Rows are points. Two turns around zero, p and q, are shown by what they do to some points. Write where each new point lands after one turn and then the other. Backwards means that the second turn is done in reverse. Each puzzle has new turns, and all numbers are rounded.
In the rows, zero is written as 128.

Turn p:
[117 127 117] -> [125 122 114]
[149  96  94] -> [149  81 133]
[132 143 140] -> [131 147 133]
[126 163 154] -> [127 172 130]
[127 161 117] -> [147 149 108]
[118  78 146] -> [ 90  97 151]
Turn q:
[124 154 142] -> [136 153 142]
[101  79 112] -> [ 95  81 133]
[144 143 152] -> [157 141 135]
[144 136 106] -> [125 138 102]
Where do these land?
p, then q: [145  99 102] -> [140  88 120]
p, then q: [140 140 143] -> [142 144 134]
q, then p: [116 137 164] -> [124 151 159]
q, then p: [ 99 119  82] -> [ 94 119  86]
p, then q backwards: [140 145 149] -> [121 154 140]

Turn p:
[166 155 130 142 102 118] -> [179 122 146 134 132 119]
[161 132 143 148 125 128] -> [156 108 135 131 149 133]
[112 132 135 129 104  95] -> [126 136 139 154 126  95]
[120 138 122 115 187 114] -> [113 158  94  97 157 125]
[129 118 100 139 103 120] -> [141 119 116 148 100 119]
[131  94 121 124  92 141] -> [120  92 137 139  95 127]
[117 161 143 110 163 176] -> [116 161 145  92 141 175]
[132 127 126 164 124 136] -> [142 120 120 153 134 148]
[ 83  97 131  80 152 124] -> [ 59 139 119 104 118 111]
Turn q:
[116 126 156 101 162  91] -> [120  88 159 133 157 101]
[145 109 142 111 154 145] -> [134 119 137 133 164 153]
[ 90 124 111 162 125 106] -> [102 106 109 138  89 114]
[126 129 105 123  90 154] -> [124 161 114  99 111 142]
[147 109 154 119 150  86] -> [152  85 160 137 139 120]
[123 149 127 151  96 158] -> [120 174 120 136 103 134]
[149 151 101 129 119 157] -> [145 164  98 121 134 131]
Where do these land?
p, then q: [147 130 121 120 137 135] -> [136 129 130 111 142 134]
q, then p: [127 118 145 138 123 139] -> [127 128 141 138 132 146]
p, then q: [ 99 149 121 113 173 155] -> [ 98 166 109 117 158 105]
p, then q: [153 184 131 102 100 119] -> [173 144 175 134 144 105]
q, then p backwards: [107  91 108 137 104 142] -> [118 110 106 112 139 170]
p, then q backwards: [163 117 139 145 154  96] -> [145 139 105 104 170 116]
q, then p: [127 136 116 162 149 143] -> [146 132 102 151 114 145]
q, then p: [165 123 146 130  93 110] -> [154 103 168 115 141 122]
q, then p: [ 65 104 125 105 121 112] -> [ 63 137 139 139 108 108]

Turn p:
[137 137 139 124 149 133 138 120] -> [121 127 138 129 146 126 135 108]
[138 121 120 130 117  76 122 107] -> [116  98 101 118  99 103 120 117]
[151 101  97 160 134 120 139 135] -> [159 132  90 129 115 143 120 102]
[110 137 131  90 127 180 158 169] -> [154 135 183 148 144 163 160 152]
[145 148 116 122 112 120 101 113] -> [135 132 130 113 120  87 117 133]
[139 109 134 136 104 127 123 175] -> [157 115 112 158 131 139 115 158]
[115 121 145 110 151 145 136 102] -> [101 131 158 119 136 144 125 109]
[154 137 157 122 106 147 112 122] -> [128 137 149 153 140 101 102 134]
[128 153 131 138 126 114 138 105] -> [108 135 121 129 123 104 145 115]
[ 99 122 109 142 164 101 102 144] -> [123 115  91  83 143 147 134 142]
[ 90 123 130 133 119 146 137 116] -> [105 151 138 127 113 151 136 140]
Turn q:
[155 143 101 128 154 119 116 114] -> [106 135 126 124 131 109  87 114]
[125 132 123 123 123 139 136 119] -> [131 142 125 120 136 128 131 131]
[143 141 112 142 158 155 126 120] -> [120 145 119 145 157 117 106 108]
[ 37 141 111 120 126 106 133 137] -> [125  74 104  79 167 140 159 159]
[138 116 143 154 116 105 121 118] -> [115 121 121 134  95 132 141 108]
[151 141 138 130 124 122 152 133] -> [115 147 123 146 113 130 124 147]
[122 137 111 136 128 125 121 150] -> [133 111 115 129 134 141 110 132]
[125 139 116 111 113 157 117 122] -> [144 148 138 110 147 144 120 124]
[129  68 131 115 115 135 126 126] -> [175 125 139 124 105 104 149 115]
[154 122 193 121 123 116 133 141] -> [116 132 168 168  94 136 153 142]
Where do these land?
q, then p: [141 133 141 128 110 134 122 130] -> [126 147 138 142 133 120 128 133]
p, then q backwards: [114 162 128 122 133 118 139 139] -> [101 120 149 124 134 126 146 117]
p, then q backwards: [112 125 111 114 137 118 133 113] -> [119 126 132 125 111 109 115 112]
q, then p backwards: [103 117 143 193 121 159 135 134] -> [139 129 130 168 154 114 182 155]
p, then q: [116 114 139 123 142 114 137  77] -> [130 125 138  85 142 132 165 122]
p, then q: [115 127 146 114 148 127 135 143] -> [140 125 130 146 146 111 144 128]
p, then q: [106 132 104 140 134 122  91 138] -> [145 122 142 119 137 128  93 157]
q, then p: [146 118  92 112 121 115 125 139] -> [147 113 129 118 124 103 102 147]
p, then q: [127 117 137 133 104 124 124 137] -> [138 115 117 134 122 145 121 118]
q, then p: [225 111 132 122 116 116 130 126] -> [108 155 103 150 114  57 114 177]
q, then p: [102 152 136 108 142 161 136 131] -> [127 120 130 122 174 147 146 113]
